Each row of a before or after table is a point. The points were changed in one or more steps. Then noise was added and the rows were shuffled. The steps act on columns, c1 being the first. Name the steps. A step turns or swaps two columns, mirrors them in a line or flattens them onto one, adds a multiple of one to another, or multiplies or shifts one. Angles are multiples of 10 degrees, from the lower column toward the higher: turns from -170 to 170, lines from 10 to 170 but not 90. Use the fewest steps. Two steps may share a column if one is a turn and the other turns, adds or multiplies; they go together, in the order done. Otherwise the lowest column goes first.

Before, 10 rows:
-0.72, -0.22
-0.21, 0.55
0.02, 0.08
0.74, 0.48
0.08, 0.38
-0.01, 0.14
0.11, -0.01
-0.21, -1.06
-0.22, -0.13
-0.23, -0.27
After, 10 rows:
0.15, 0.57
0.11, 0.14
0.06, 0.06
-0.86, -0.23
1.07, 0.50
0.38, 0.34
-0.31, -0.13
-0.93, -1.09
-0.44, -0.24
0.14, -0.02
Steps: add 0.7 times c2 to c1

Before, 10 rows:
-0.26, -0.32, -0.09, -0.04
0.35, 0.14, 0.04, -0.60
-0.09, -0.77, -0.60, 0.79
0.34, -0.24, 0.00, -0.47
0.30, 0.14, 0.03, -0.27
0.28, -0.65, -0.20, -0.49
0.30, 0.12, 0.86, 0.75
0.66, -0.39, 0.33, -0.21
0.26, -0.21, -0.30, -0.35
0.24, 0.90, 0.46, 0.16
After (10 x 4):
0.44, 0.56, 0.30, 0.30
0.04, 0.25, 0.00, 0.73
-0.31, 0.23, -0.11, -0.23
0.66, -0.36, 0.96, -0.32
0.25, -0.81, 0.42, 0.43
0.02, 0.45, 0.06, 0.39
-0.01, 0.40, -0.25, 0.25
0.16, 0.10, 0.01, 0.35
-0.01, 0.85, -0.26, 0.21
0.32, 0.21, -0.64, -1.02
Steps: turn c1 and c4 by -30 degrees; turn c2 and c4 by 150 degrees

Before:
-0.09, 0.42, 1.09, -0.02, -0.34, -0.12, -0.47, 0.03, -0.21
0.18, 0.09, -0.01, 0.01, 0.00, 0.41, 0.23, -0.95, -0.24
-0.18, -0.47, -0.31, 0.23, -0.22, -0.30, -0.11, 0.18, 0.04
-0.11, 0.48, -0.82, 0.21, -0.36, -0.02, 0.26, 1.01, 0.01
-0.50, -0.08, -0.30, 0.03, 0.02, -0.20, -0.36, -0.99, 0.55
0.05, -0.06, 0.64, -0.32, -0.03, -0.35, -0.06, 0.64, 0.28
-0.71, 0.35, -0.45, 0.39, -0.24, -0.69, 0.45, 0.57, 0.12
0.25, 0.07, 0.81, 0.24, 0.38, 0.26, -0.31, 0.03, -0.05
After:
-0.14, 0.34, -0.30, 0.22, -0.21, -0.31, -0.36, 0.19, 0.10
0.17, 0.01, -0.02, 0.02, -0.01, 0.42, 0.67, -0.94, 0.28
-0.11, -0.47, -0.83, 0.22, -0.37, 0.00, 0.80, 1.00, -0.15
-0.70, -0.61, -0.44, 0.40, -0.23, -0.70, 1.37, 0.56, -0.35
-0.46, 0.15, -0.33, 0.02, -0.01, -0.21, -1.08, -0.99, -0.55
0.29, 0.03, 0.83, 0.23, 0.37, 0.30, -0.94, 0.06, 0.07
0.07, -0.03, 0.64, -0.31, -0.03, -0.33, -0.18, 0.63, -0.32
-0.10, -0.49, 1.06, -0.05, -0.34, -0.13, -1.39, 0.04, 0.05
Steps: add -0.5 times c6 to c2; turn c2 and c9 by -160 degrees; multiply c7 by 3

Before (9 x 12):
0.09, -0.17, 0.08, 0.52, -0.03, 0.17, -0.34, 0.21, 0.25, -0.14, 0.27, -0.94
0.33, 0.14, -0.56, -0.01, -0.10, -0.74, 0.40, 0.77, -0.30, -0.55, -0.52, 0.51
-0.40, -0.20, -0.10, 0.28, -0.41, -0.39, -0.11, 0.17, -0.17, 0.18, -0.74, -0.23
0.50, 1.01, -0.86, -0.55, 0.43, -0.21, 0.45, -0.07, 0.01, 0.28, 0.31, -0.41
0.18, -0.68, 0.35, 0.33, 0.09, -0.03, 0.30, -0.20, -0.56, 0.11, -0.69, 0.16
-0.13, 0.43, 0.25, 0.00, -0.33, 0.46, -0.41, -0.23, 0.85, -0.07, 0.19, 0.04
-1.23, 0.47, -0.83, 0.72, 0.00, 0.20, 0.46, 0.25, 0.87, -0.12, -0.61, -0.41
-0.67, 0.04, 0.32, -0.07, 0.13, 0.30, -0.53, 0.31, 0.70, -0.10, 0.21, 0.29
-0.27, 0.40, 0.25, 0.12, 0.04, -0.47, 0.02, -0.22, -0.13, -0.09, -0.10, -0.15
After (9 x 12):
0.99, 0.18, 0.75, -0.75, -0.16, -0.35, -0.35, 0.29, -0.05, 1.14, 0.20, -0.10
-3.65, 0.41, 0.61, -0.16, -0.01, 0.69, -0.33, 0.05, -0.51, 0.49, 0.47, 0.83
1.44, 1.08, 0.78, 0.06, 0.34, -0.59, -0.48, 0.09, -0.19, -0.43, -0.24, 0.91
-1.22, -0.11, -0.09, -0.54, -0.29, 0.05, 0.02, 0.26, 0.03, 0.29, 0.71, 0.26
0.50, -0.66, -0.37, -0.08, -0.01, 0.19, -0.37, -0.02, 0.09, 0.02, 0.73, -0.47
-0.39, 0.37, -0.06, 0.40, -0.42, 0.28, 0.53, -0.26, -0.17, -0.18, -0.13, -0.19
-0.76, 0.46, -0.21, -0.40, 0.06, -0.18, -0.01, -0.23, 0.02, 0.00, 0.11, 0.08
-2.04, 0.00, -0.12, 0.25, 0.09, 0.06, 0.53, 0.15, -0.12, 0.26, -0.23, -0.37
0.24, -0.13, -0.63, -0.07, -0.05, 0.61, 0.33, 0.09, 0.09, 0.12, -0.35, 0.79
Steps: multiply c1 by 3; add -0.3 times c2 to c3; turn c3 and c12 by -150 degrees; mirror c4 and c6 in the line at 60 degrees; multiply c9 by 0.4; turn c7 and c9 by -160 degrees; turn c8 and c10 by -40 degrees; turn c10 and c11 by 160 degrees

Before, 14 rows:
-0.48, -0.64, 0.45, 0.38, 0.39, 0.76, 0.11, 0.84, 0.05, 0.54, 0.54, -0.40, -0.36, -0.28, 0.45, -0.83, -0.12, 0.14, -0.55, -0.06
0.15, 0.10, -0.15, -0.20, -0.17, 0.79, 0.57, 0.12, 0.10, -0.20, -0.16, 0.26, 0.30, -0.64, 0.33, 0.04, -0.16, 0.24, 0.62, 0.21
0.22, 0.53, -0.24, -0.66, -0.40, 0.29, -0.19, -0.35, 0.72, -0.75, -0.48, 0.55, -0.02, 1.00, -0.48, 0.09, 0.08, -0.44, 0.36, -0.04
0.00, 0.01, -0.11, -0.17, 0.49, 0.20, -0.33, 0.65, -0.32, 0.24, 0.76, -0.59, -0.07, -0.31, 0.18, -0.68, -0.59, 0.27, 0.05, 0.07
-0.75, -0.57, -0.09, 0.26, 0.42, 0.57, -0.36, -0.20, -0.26, 0.43, 0.38, -0.60, -0.37, -0.10, 0.06, -0.22, -0.76, -0.22, -0.14, -0.21
-0.09, -0.02, -0.69, -0.07, -0.37, -0.77, -0.02, -0.43, 0.92, -0.03, -0.20, 0.33, -0.07, 0.43, -0.39, -0.04, -0.05, -0.49, 0.31, 0.36
-0.08, -0.40, 0.51, 0.28, 0.09, 0.48, -0.16, -0.01, -0.06, 0.31, 0.21, -0.09, 0.07, -0.64, -0.24, -0.76, -0.89, 0.87, -0.45, 0.09
-0.32, 0.87, -0.19, -0.33, -0.17, 0.40, 0.60, 0.04, 0.12, -0.52, -0.15, 0.33, -0.36, -0.45, -0.61, -0.33, 0.15, -0.44, 0.30, 0.01
-0.09, 0.64, -0.14, 0.23, 0.17, 0.46, 0.24, -0.48, 0.46, -0.46, -0.16, 0.07, -0.21, -0.29, 0.44, -0.78, 0.05, 0.27, 0.37, -0.17
0.31, 0.02, 0.20, 0.37, 0.39, -0.27, -0.50, -0.68, 0.16, 0.43, 0.10, -0.06, -0.67, -0.21, 0.07, 0.42, 0.36, 0.04, -0.36, 0.74
0.15, -0.18, -0.58, -0.41, 0.38, -0.61, -0.22, -0.39, 0.42, -0.54, -0.66, 0.52, 0.01, 0.21, -0.45, 0.21, 0.52, -0.36, 0.04, -0.31
0.61, -0.04, -0.55, 0.16, 0.11, -0.19, -0.02, -0.72, 0.46, 0.36, -0.20, 0.29, -0.42, 0.80, -0.99, 0.02, 0.31, -0.28, 0.61, -0.18
0.28, 0.66, -0.08, -0.95, -0.28, -0.04, 0.74, -0.75, 0.73, -0.09, -0.10, 0.12, 0.07, -0.05, -0.18, 0.09, 0.18, -0.11, 0.29, -0.38
0.09, 0.59, -0.70, -0.84, -0.35, 0.36, 0.61, -0.28, 0.14, -0.16, -0.73, 0.76, -0.61, 0.34, 0.03, -0.53, -0.25, -0.01, 0.27, -0.15
After, 14 rows:
-0.09, 0.29, -0.14, -0.57, 0.17, 0.42, -0.78, -0.10, 0.64, -0.44, 0.09, 0.08, -0.38, -0.28, 0.00, 0.26, -0.01, -0.68, 0.42, -0.21
0.32, -0.08, -0.04, -0.32, -0.24, 0.00, 0.17, 1.10, 0.32, -0.10, 0.23, 0.30, 0.15, -0.02, -0.26, 0.82, 0.22, -0.73, 0.22, -0.39
0.11, -0.41, -0.52, -0.22, 0.36, -0.60, 0.22, 0.49, -0.05, -0.53, -0.32, 0.98, 0.00, 0.24, -0.23, -0.19, 0.53, 0.23, 0.03, -0.23
0.17, -0.41, -0.22, -0.14, -0.37, 0.24, 0.08, 0.77, 0.12, -0.75, -0.17, 1.09, -0.09, 0.99, -0.38, -0.20, 0.12, -0.53, 0.39, -0.02
-0.01, 0.29, -0.14, 0.68, 0.43, 0.18, -0.63, -0.09, -0.04, 0.18, 1.05, -1.16, -0.20, -0.35, 0.12, -0.31, -0.58, 0.03, 0.05, 0.04
0.59, -0.29, -0.55, -0.76, 0.07, -0.15, 0.01, 0.11, -0.41, 0.39, 0.07, 0.58, -0.86, 0.78, -0.39, -0.03, 0.33, 0.08, 0.64, -0.17
-0.53, 0.10, 0.43, 0.64, 0.42, 0.74, -0.81, -0.63, 0.32, 0.55, 0.86, -0.79, -0.70, -0.27, 0.12, 0.12, -0.16, 0.65, -0.54, -0.10
0.07, 0.03, -0.68, 0.06, -0.37, 0.35, -0.51, 0.80, 0.03, -0.17, -0.43, 1.50, -1.18, 0.35, 0.04, 0.61, -0.27, -0.56, 0.26, -0.16
-0.02, -0.51, -0.69, -0.35, -0.35, -0.83, -0.07, 0.21, 0.27, -0.11, 0.09, 0.68, -0.16, 0.49, -0.36, -0.05, -0.07, 0.03, 0.32, 0.29
0.35, 0.03, 0.15, -0.78, 0.37, -0.22, 0.36, -0.10, 0.15, 0.38, 0.41, -0.18, -1.34, -0.25, -0.02, -0.52, 0.40, -0.01, -0.30, 0.73
-0.11, 0.88, 0.46, -0.10, 0.10, 0.49, -0.71, -0.23, -0.23, 0.32, 0.47, -0.12, 0.16, -0.65, -0.06, -0.14, -0.84, 0.46, -0.48, 0.13
-0.37, -0.44, -0.16, 0.12, -0.13, 0.44, -0.24, 0.35, -0.32, -0.53, 0.19, 0.70, -0.72, -0.44, -0.17, 0.56, 0.19, -0.83, 0.24, 0.00
-0.72, -0.25, -0.07, -0.21, 0.42, 0.57, -0.23, -0.17, -0.14, 0.40, 0.70, -1.19, -0.72, -0.09, 0.10, -0.36, -0.74, 0.58, -0.09, -0.26
0.22, 0.26, -0.15, 0.16, -0.19, 0.80, 0.08, 0.17, 0.35, -0.23, 0.19, 0.55, 0.63, -0.61, 0.01, 0.57, -0.12, -0.02, 0.57, 0.19
Steps: turn c2 and c18 by -90 degrees; turn c4 and c8 by -110 degrees; swap c7 and c16; turn c9 and c15 by -50 degrees; multiply c15 by 0.4; shift c11 by 0.30; multiply c12 by 2; multiply c13 by 2

Before, 13 rows:
0.08, 0.38, 0.45, -0.36, 0.84, 0.06, -0.21, 0.18, -0.19, -0.96, 0.14, -0.54, -0.36, -0.30, 0.31, -0.86, 0.53, 0.18, -0.47, -0.52, -0.25, 0.20, 0.08, 0.71, -0.61, 0.47, 0.26, -0.24, -0.39, 0.55, -0.46, -0.44
-0.09, -0.13, -0.19, 0.10, 0.82, -0.67, -0.20, 0.69, 0.15, -0.38, 0.37, 0.17, 0.01, -0.31, -0.18, 0.00, -0.48, -0.71, -0.77, -0.23, 0.66, -0.28, 0.74, 0.52, 0.07, -0.11, 0.42, 0.21, 0.50, -0.35, -0.65, -0.53
0.76, 0.27, 0.75, 0.28, -0.15, 0.17, -0.23, 0.22, 0.03, 0.26, 0.38, -0.24, -0.34, 0.01, 0.24, -0.14, 0.52, 0.00, 0.01, 0.54, -0.14, -0.17, -0.44, -0.22, 0.28, 0.24, 0.14, 0.72, 0.59, -0.16, 0.35, -0.83
0.26, 0.56, 0.02, -0.37, 0.82, 0.02, -0.11, 0.02, 0.06, -0.40, -0.53, 0.68, 0.64, 0.54, 0.43, 0.05, -0.01, -0.18, 0.47, -0.14, -0.43, 0.50, -0.31, -0.19, 0.60, -0.89, -0.32, 0.53, -0.19, 0.59, -0.07, 0.01
-0.03, 0.16, 0.72, 0.11, -0.31, -0.67, -0.47, -0.34, -0.53, -0.55, -0.15, 0.65, 0.12, -0.34, 0.08, -0.61, 0.76, 0.43, -0.65, -0.13, 0.05, -0.04, 0.08, 0.47, -0.69, 0.45, -0.02, 0.23, 0.51, -0.12, 0.18, 0.35
0.61, -0.82, -0.26, -0.24, 0.90, 0.35, 0.39, -0.59, 0.43, -0.07, -0.67, 0.53, -0.19, -0.37, -0.61, -0.14, 0.01, -0.86, 0.25, -0.02, -0.23, 0.29, -0.33, 0.79, 0.37, -0.09, -0.29, 0.07, 0.11, 0.54, 0.01, 0.07
-0.32, -0.09, -0.65, 0.21, -0.30, -0.03, 0.25, -0.12, 0.11, -0.02, -0.66, 0.02, -0.29, 0.24, 0.16, -0.57, 0.04, 0.37, 0.17, 0.00, -0.18, -0.36, -0.01, -0.45, 0.54, 0.50, 0.38, 0.80, -0.75, -0.42, -0.44, 0.24
0.45, -0.81, 0.26, -0.08, -0.28, -0.74, -0.11, -0.28, -0.50, -0.27, -0.45, 0.07, -0.03, -0.02, 0.03, -0.81, 0.76, 0.42, -0.72, 0.07, 0.53, -0.60, 0.52, 0.47, -0.73, 0.30, 0.85, -0.11, -0.57, 0.01, -0.30, -0.14
0.68, -0.21, 0.66, -0.03, -0.33, -0.71, 0.09, -0.29, -0.58, -0.05, -0.22, 0.10, 0.58, 0.36, -0.60, -0.19, -0.64, -0.18, -0.52, 0.33, -0.51, 0.33, -0.29, -0.36, -0.08, 0.34, -0.32, -0.08, 0.11, 0.53, 0.52, 0.25
-0.14, 0.32, -0.35, -0.52, 0.41, 0.11, 0.00, -0.09, 0.27, -0.33, -0.08, -0.67, -0.17, -0.35, -0.35, 0.16, -0.17, 0.27, 0.19, 0.32, -0.02, -0.71, 0.72, 0.71, -0.24, -0.28, 0.86, 0.56, -0.75, 0.49, -0.25, 0.46
0.26, 0.30, 0.68, 0.16, -0.34, 0.63, -0.26, 0.51, -0.05, -0.40, -0.18, -0.56, 0.56, -0.09, -0.03, -0.71, -0.10, -0.41, 0.21, 0.08, -0.28, -0.30, 0.84, 0.41, -0.42, -0.12, -0.05, -0.41, -0.39, 0.59, -0.24, 0.53
0.10, -0.09, -0.24, 0.05, 0.07, -0.34, -0.93, 0.67, 0.12, 0.17, 0.54, -0.20, -0.31, 0.27, -0.39, 0.22, -0.19, -0.71, 0.20, -0.31, 0.13, -0.22, -0.52, 0.22, -0.26, -0.30, 0.02, 0.63, 0.18, 0.03, 0.11, -0.06
-0.13, 0.17, -0.09, 0.57, 0.59, 0.21, 0.33, 0.02, 0.74, -0.29, -0.48, -0.59, 0.31, -0.06, 0.77, -0.99, 0.45, -0.48, -0.36, 0.67, -0.05, -0.45, 0.47, -0.39, 0.01, -0.51, 0.56, 0.36, 0.52, 0.58, 0.53, -0.78
After (13 x 32):
0.65, -0.27, -0.30, -0.25, 0.92, 0.39, 0.41, 0.44, 0.42, -0.43, -0.69, 0.54, -0.15, -0.38, 2.05, -0.30, -0.01, -0.84, 0.24, -0.04, -0.23, 0.28, -0.14, 0.79, 0.36, -0.05, -0.29, 0.09, 0.09, 0.56, -0.03, 0.03
0.05, 0.08, -0.22, 0.05, 0.08, -0.36, -0.95, -0.77, 0.12, 0.10, 0.50, -0.18, -0.32, 0.27, 1.87, 0.52, -0.23, -0.73, 0.20, -0.33, 0.12, -0.23, 0.12, 0.25, -0.27, -0.34, 0.04, 0.64, 0.13, 0.04, 0.12, -0.04
0.02, -0.17, 0.74, 0.14, -0.28, -0.70, -0.45, 0.93, -0.53, -0.31, -0.17, 0.67, 0.14, -0.36, -0.37, -0.08, 0.75, 0.45, -0.63, -0.15, 0.12, -0.05, 0.01, 0.45, -0.68, 0.43, 0.01, 0.22, 0.56, -0.09, 0.17, 0.35
0.25, -0.09, 0.67, 0.19, -0.37, 0.63, -0.24, 0.18, -0.03, -0.19, -0.22, -0.52, 0.57, -0.09, -1.58, 0.90, -0.10, -0.42, 0.22, 0.08, -0.26, -0.31, -0.67, 0.44, -0.43, -0.16, -0.04, -0.39, -0.38, 0.58, -0.27, 0.52
-0.37, -0.03, -0.66, 0.19, -0.30, -0.03, 0.27, 0.73, 0.12, -0.05, -0.70, 0.04, -0.27, 0.24, -0.32, 0.00, 0.04, 0.39, 0.19, 0.01, -0.18, -0.36, 0.06, -0.44, 0.56, 0.49, 0.37, 0.78, -0.76, -0.43, -0.42, 0.21
-0.04, -0.19, -0.17, 0.08, 0.81, -0.66, -0.17, -0.45, 0.14, -0.32, 0.36, 0.19, -0.02, -0.32, -1.03, 0.61, -0.50, -0.73, -0.75, -0.27, 0.63, -0.32, -0.71, 0.53, 0.08, -0.06, 0.45, 0.21, 0.44, -0.37, -0.72, -0.54
0.47, -0.37, 0.26, -0.11, -0.26, -0.76, -0.13, 0.92, -0.49, -0.56, -0.49, 0.06, -0.06, -0.04, -1.05, 0.11, 0.75, 0.42, -0.71, 0.09, 0.52, -0.61, -0.35, 0.48, -0.73, 0.33, 0.89, -0.11, -0.59, 0.02, -0.32, -0.16
0.71, -0.07, 0.67, 0.02, -0.37, -0.72, 0.08, 0.47, -0.53, -0.14, -0.20, 0.09, 0.59, 0.35, 1.87, -0.25, -0.68, -0.20, -0.54, 0.40, -0.50, 0.35, -0.16, -0.35, -0.11, 0.29, -0.31, -0.02, 0.11, 0.50, 0.53, 0.30
-0.15, -0.10, -0.10, 0.60, 0.59, 0.23, 0.31, 0.49, 0.72, -0.12, -0.45, -0.62, 0.28, -0.07, -2.68, 0.93, 0.46, -0.50, -0.33, 0.67, -0.04, -0.46, 0.13, -0.40, 0.05, -0.52, 0.60, 0.36, 0.51, 0.56, 0.54, -0.78
-0.11, -0.10, -0.33, -0.51, 0.41, 0.11, 0.01, -0.20, 0.27, -0.10, -0.07, -0.68, -0.14, -0.34, -0.60, -0.07, -0.19, 0.27, 0.21, 0.32, -0.02, -0.73, -0.77, 0.70, -0.17, -0.29, 0.86, 0.57, -0.76, 0.51, -0.25, 0.48
0.26, -0.08, 0.03, -0.38, 0.81, 0.05, -0.07, -0.45, 0.04, -0.05, -0.52, 0.68, 0.61, 0.52, -0.40, 0.48, -0.04, -0.18, 0.45, -0.12, -0.43, 0.51, 0.52, -0.22, 0.60, -0.91, -0.37, 0.55, -0.21, 0.57, -0.07, 0.01
0.08, -0.30, 0.45, -0.37, 0.86, 0.12, -0.26, 0.77, -0.19, -0.55, 0.11, -0.56, -0.33, -0.29, -0.88, 0.43, 0.55, 0.18, -0.52, -0.49, -0.26, 0.20, 0.18, 0.72, -0.61, 0.45, 0.24, -0.22, -0.41, 0.57, -0.47, -0.47
0.77, 0.14, 0.73, 0.28, -0.10, 0.16, -0.24, 0.06, 0.06, 0.32, 0.40, -0.27, -0.36, 0.03, 0.28, 0.10, 0.52, -0.01, 0.02, 0.58, -0.16, -0.19, 0.48, -0.25, 0.32, 0.24, 0.14, 0.70, 0.60, -0.18, 0.33, -0.84
Steps: flatten c2 and c10 onto the line at 60 degrees; add -0.7 times c26 to c8; turn c8 and c16 by 130 degrees; turn c15 and c23 by 140 degrees; multiply c15 by 3
